Each row is a point. Each copy is the shape, with its points in the same order, stretched, turned, moved and blurred by noise. Some copies are also mirrored. Which?
(in the rows, 128 means zero)

Shape:
[[159 141  66]
 [179 127 124]
 [131  78 135]
 [ 73 112 184]
 [162  86 142]
 [ 73 146 220]]
Copy 1 (6 x 3):
[[147 164 166]
 [170 131 125]
 [151  72 139]
 [109  58  90]
 [173  88 126]
 [108  65  48]]
Copy 1 is: mirrored
Copy 2:
[[ 89 131  89]
 [136 160 102]
 [115 162 164]
 [137  90 205]
 [134 188 143]
 [168  72 205]]
Copy 2 is: mirrored
Copy 3:
[[130 123  87]
 [ 89 139 122]
 [127 117 174]
 [143 166 196]
 [ 97 120 157]
 [129 216 197]]
Copy 3 is: mirrored
Copy 4, 6 rows:
[[119  99 134]
 [161 105 134]
 [138 146 167]
 [144 198 145]
 [169 137 169]
 [165 222 116]]
Copy 4 is: only turned

Shape, 8 rows:
[[148 125 125 122]
 [140 124 147 138]
 [136 128 137 146]
 [137 133 117 160]
 [137 125 110 136]
 [136 178 119 144]
 [147 122 131 127]
 [ 21 125 111 134]]
Copy 1:
[[143 124 114 130]
 [128 127 112 150]
 [115 132 115 145]
 [ 95 138 104 131]
 [122 114 118 120]
 [118 185 116 126]
 [141 120 114 133]
 [ 48 134 229 126]]
Copy 1 is: only turned
Copy 2:
[[125 123 139 140]
 [102 119 119 146]
 [117 112 113 147]
 [141  98 104 155]
 [144 110 125 140]
 [150 151 100 166]
 [117 121 135 142]
 [167 133  55  67]]
Copy 2 is: only turned
Copy 3, 8 rows:
[[137 137 118 119]
 [128 131 105 144]
 [124 118 102 133]
 [126  99 104 117]
 [124 127 113 108]
 [151  83 144 130]
 [136 137 112 125]
 [  7 105 152 128]]
Copy 3 is: mirrored

Shape, 9 rows:
[[128 114 127 111 223 115]
 [165 149 142 169 124 104]
 [ 99 161 111 129  94 231]
 [125  56 144 206  94 149]
 [195 150 143 153  70 109]
 [ 88 150 158 172 140 160]
 [123 125  49 134  70 165]
 [131 133  82 144 106 220]
 [152 109 132 102 134  98]]
Copy 1, 9 rows:
[[166  80 120 105 158 106]
 [ 94  94 187 121 100 118]
 [ 87 188 147 113 165 210]
 [121 177 197 188 129  87]
 [ 81 125 215 120  52 141]
 [ 79 124 144 117 171 113]
 [ 99 168 152 198  96 221]
 [121 183 176 141 156 212]
 [133 111 144 130  78 119]]
Copy 1 is: mirrored
Copy 2, 9 rows:
[[167 137 139  71 169 123]
 [127 148 159 166 172 158]
 [ 88  31 104 113 121 174]
 [170  57 171 205 162 128]
 [ 98 141 182 189 145 157]
 [125  76 108 139 195 157]
 [140  84 113 160  66 145]
 [128  55 127 119  99 180]
 [131 134 166 134 139  99]]
Copy 2 is: only turned

Shape (12 x 9):
[[120 132 168  81 111 117 200 155 144]
 [ 96  69 140 104  74 112 166 198 159]
 [148 178 142 114 133 101  96 107  48]
 [152 125 123 138  73 150 169 183 152]
 [187 170 106  99 191  95  86 104  95]
 [100  59 149 157 131 170 156 165 120]
 [134 141 149 125 128  92  96 129 132]
 [129 167 150 129 113 123 189 162 192]
 [ 49  75  42 156 140 164  96 108  67]
 [162 147 137 143 132  83 127  66 109]
 [124 189 121 150 172 100  69 121  83]
 [135 169 137 102 133 149  64  96 120]]
Copy 1, 12 rows:
[[151 152 159 126 101 145 104 183 127]
 [178 182 125  73  65 120  70 147  98]
 [133 122  95 150 191  88 148 140 148]
 [150 152 105 112 115 153  47 161 131]
 [150  68  97 161 215 137 178 137 121]
 [110 121 128  65  73 132  81 128 129]
 [155 126 110 167 156 124 120 115 109]
 [146 137 136 195 123 167  54 162  91]
 [ 69 142  70   7 130 105 129 111  85]
 [131 118  69 178 152 149 161 142 150]
 [107  84  80 190 195 107 126 117  96]
 [128 132 127 178 204 140 124  93 122]]
Copy 1 is: mirrored
Copy 2 (12 x 9):
[[ 90 166 124  92 151 152 157 113 121]
 [ 64 127 196  95 146 150 160 125  77]
 [158 119  74 116  79 132  87  98 141]
 [ 64 151 195  85  92 101 161 111 136]
 [190 104  88  86 134 157  50 149 194]
 [132  99 200 134 130 130 224 159 119]
 [143 120 121 119 151 126  91 112 133]
 [ 70 179 132  85 151  94 140 136 127]
 [132  65 161 171  83 185 114 218 102]
 [126  99  90 140 149 140 110 116 196]
 [175 100  72 116 108 104  60 146 128]
 [166 149 112 148 111 137  54 120 150]]
Copy 2 is: only turned
Copy 3:
[[113 138  96 117  91  85 137 205 176]
 [109 125  28  85 133  87 113 207 121]
 [ 99 179 196 121 167  84 134  84 138]
 [ 84 127  56 131 145  91 158 181 113]
 [ 81 185 170 108 150 153 132  41 193]
 [150 139 109 143 165 118  82 216  99]
 [126 150 112 122 146  99 123  84 143]
 [117  94  67 146 112  89 166 160 181]
 [137  68 169  49 206 168  95 128  52]
 [163 175 156 122 137 120 178  79 153]
 [113 131 177 131 198 100 115  41 151]
 [ 96 122 158 125 112 115 108  58 108]]
Copy 3 is: only turned

Shape:
[[123 100 159 178 170 174 124  79 184 150 120]
 [130 151  81  81 108 109  88 160 112 156 154]
 [190 137 170 126  44 114 200 126 177  45 129]
 [102  72  72  62 141  82 129 135 154 131 167]
 [194 173 120 154  87  85 143  82 114 102  94]
 [ 82  52 129  44 101  99 187 129 148  74 126]
 [103 122 137  62 126 146 154 131  85 146 168]
 [172 152 209 160 118 108 117 116 145 100 114]
 [165 151 173 118 175 165 127  71 193 148  69]
 [ 84 176  63  75 133 120 105 155 124 125 175]
 [145 149  81 104 164 151 131 145 105 170 181]
 [121 135 120  94  88 135 112 113 147 190 187]
 [115 128 144 168 120 186  94  56 167 143 122]
 [154 134 154 165 111 163 131 134 154 149  70]
 [186 103 151 122 157 192  88  89 152 112 100]]
Copy 1 (15 x 11):
[[168  98 144  96 159 176 134  33 127 122  67]
 [133 124  54 148 175  82 142 175 152 125 145]
 [ 46  90 165 107  39 167 187 131 164  89 210]
 [135  78  17  96 163  78 126 107 124 156 167]
 [ 99 174 190 113 108  83 141 125 161 101 148]
 [ 35  37  59 112 111 140 113 100 105 163 174]
 [118  86  66 159 109 142  91 164 121 197 136]
 [107  85 222 113 131 139 168 131 118 100 133]
 [138 132 198  53 176 204 115  94 167 122  92]
 [136 155  27 155 156 105 153 176 109 148 148]
 [200 134  51 135 126 116  93 162 136 146 137]
 [156 109  58 157 151 128 168 122 191 173 144]
 [141 133 131 119 158 162 171  55 152 132  45]
 [104 115 166 140 165 177 113  94 162  69 108]
 [142  86 144  46 143 167 127 125 138  96  45]]
Copy 1 is: mirrored
Copy 2, 15 rows:
[[113  49 185 150 141 107 125 140 147 111 231]
 [128 199  90  89 109 127 148 108 108 170  91]
 [180  48 171  97 146 150 238 156 160  42  74]
 [109 104  65 116 111 147 158  47  43 152 129]
 [109 133 173 156 170  98 188 177 134  66  35]
 [124  35  58  94 138 191 169  34  91 119  92]
 [ 88 125 124  58 131 189 147  73  88 140 105]
 [144  77 200  92 137  85 122 154 177  74  87]
 [103  81 217 109 230  84 137 144 185  99 177]
 [108 207  83 105  73 127 165  57 118 147 103]
 [118 179 148  98 124 151 141 106  75 133 146]
 [105 138 143  80 108 146 190 133 119 206 141]
 [ 78  74 152 152 124  97 151 181 186 125 203]
 [161 110 184 145 168 144 122 177 177 121 150]
 [118  71 146  86 199  83  98 174 142  64 180]]
Copy 2 is: mirrored
Copy 3 (15 x 11):
[[ 80 205 160 189  85 122 138 105  99 129  90]
 [174 122 120 142 168 134 174  78 157 149 169]
 [156 188 147  38 127  86 143 172 117  26  80]
 [138  74 151 146 154 117  98  44 114 113 137]
 [123 189  72  80 102  87 173 208  79 126 132]
 [162  55 154 135 137 130  74  88  92  29  69]
 [188 116 159 178 196 161 148 106 110 102 123]
 [112 209 158 111  70 120 147 193 130  80 133]
 [121 180 170 155  57 111 156 155  99 163  57]
 [203 119 117 126 190 137 115  86 171 141 164]
 [159 152 137 138 214 156 180  83 105 176 174]
 [178 162 148 193 178  94 188  56 128 110 147]
 [132 217 121 197  95 110 144  99 110 123  98]
 [102 186 117 126  96 149 197 131 116 135  65]
 [138 204 162 140  56 165 163 126  74 145 122]]
Copy 3 is: mirrored
Copy 4, 15 rows:
[[166 103 119 130 149 119 193  93 154  94 140]
 [ 79 141 110  94 177 158 108 105 134 189  95]
 [ 60 130 123 164 108  46 137 165 118 121 184]
 [116 179  54  86 161 137 181 152 139 190 103]
 [ 83 164 160 187 135  67 116  96 175 148 103]
 [ 99 157  56 123 152 106 204 235 136 145 114]
 [ 97 122 104 132 177 155 168 145  83 176  94]
 [ 97 128 169 145 107 101 155 101 131  98 119]
 [158 115 197 124 153  93 193 110 175 125 132]
 [ 57 165  90 111 198 175 147 118 137 182 132]
 [119 146 110 123 198 150 144  80 109 183 121]
 [ 97  98  88 125 139 142 151  92 131 211 121]
 [128  76 115 136 162 111 178  82 176 112 126]
 [144  99 156 147 138 113 115 123 160  98 138]
 [140 106 142 102 185  88 168  89 149  87 116]]
Copy 4 is: mirrored

Shape, 17 rows:
[[180  76 146 104 168 121 104 150 156 137 140 114]
 [108 133 128 178  87 172 101  98 114 198 128 174]
 [203 100 126 143 147 147  73 150 133 139 115 152]
 [ 67 129  95 148  85 149  94 133 197 149 102 182]
 [175 126 107 156 166 193 113 165 180 152 152 116]
 [169  77 124 167 175 158 145 125 152 113  85 113]
 [ 58 149 123 119  57 131 128 123  93  99 156  86]
 [184 107 152  93 169 179 119 122 146 113 131 183]
 [ 64 149 168 145 141 181  81 155 152 211  93 164]
 [ 53 165 118 137 104 129  89  46 102 139 139  90]
 [187  98 152 139 132 100 128 113 161 123 128 140]
 [131 124 102 152 178 122 136 147 101 130 137 157]
 [ 88 176  75  80  87  96 127  60 129 127 133 105]
 [ 60 123  62  83  76 115  85  73  77 112 122  84]
 [ 52 138 105 129 104 117  66  67 129  88 166 124]
 [189 153 140 138 155 141  96 148 133  89  94 119]
 [188 114 117 152 170 108 106 162 170 136 127 143]]
Copy 1 (17 x 12):
[[111 136 174 117 111  72  82  56 105 170 134 114]
 [112 113  77  60 129 132 128 193 135 102 141 182]
 [149 130 128 107 117  54  77  62  77 115 148 157]
 [135  80 105  78 112 193 218 144 166 103 163 131]
 [114 104 151  85  80  65  99  98 161 126 105 154]
 [174  88 120 138 108  85  37 109 109 144 141 118]
 [105 130 124 148 136 151 231 191 163 106  91 121]
 [154 156 151  85  97  80  99  56  97 194 115 158]
 [114 133 151  27 125 169 152 148 185  80 109 136]
 [119 177  92 119 100 126 207 230 151  55 164 105]
 [135 106 137 144 103 110  86 102  70 161 163 139]
 [145 115  94 170 118 148 100 107 140 138 138 160]
 [127 169 139 157 101 127 242 225 167 132 232 122]
 [133 182 100 146 143  90 231 199 156  98 197  93]
 [126 160  70 131  85 150 246 145 121  68 138  93]
 [182 137 160 151  93  71 113  85  83  81 139 139]
 [139 101 138 147  93 107  88  67 103 126 164 142]]
Copy 1 is: mirrored
Copy 2 (17 x 12):
[[110  63 132 165 119 148  71 134  82 180 135  58]
 [136 167  63 167  97 143 194  48 168 125 144 149]
 [140  77 124 200  54 181 101  75 100 188 116 110]
 [123 132  68  69  81 167 119  90 188 195 223 173]
 [120  27  85 186 114 223 112  90 168 140 140 112]
 [133  62 115 178 105 206 131 115  44 131 128  87]
 [ 93 175 162  44 178 130 161 104 200  91 149 163]
 [106  93  33 172  61 164  72  86 101 169  84 119]
 [148  89  31 181  51  91 137 110 171 108 228 145]
 [ 47 154  87 105 168  88 198 116 162 104 163 166]
 [123 100 111 124 127 152 130 137  81 192  92  77]
 [152 102 116 180 154 156 110 110 114 129 162 164]
 [ 54 203 117  71 166 124 154 180 195 141 166 188]
 [ 50 211 185  86 144 131 134 104 158 133 188 177]
 [ 33 135  88  48 172 109 131  74 160 175 164 169]
 [129  51 121 168  64 172 125 133 114 146 106 152]
 [146  48 123 169 116 174  96 140 111 197 147 110]]
Copy 2 is: mirrored
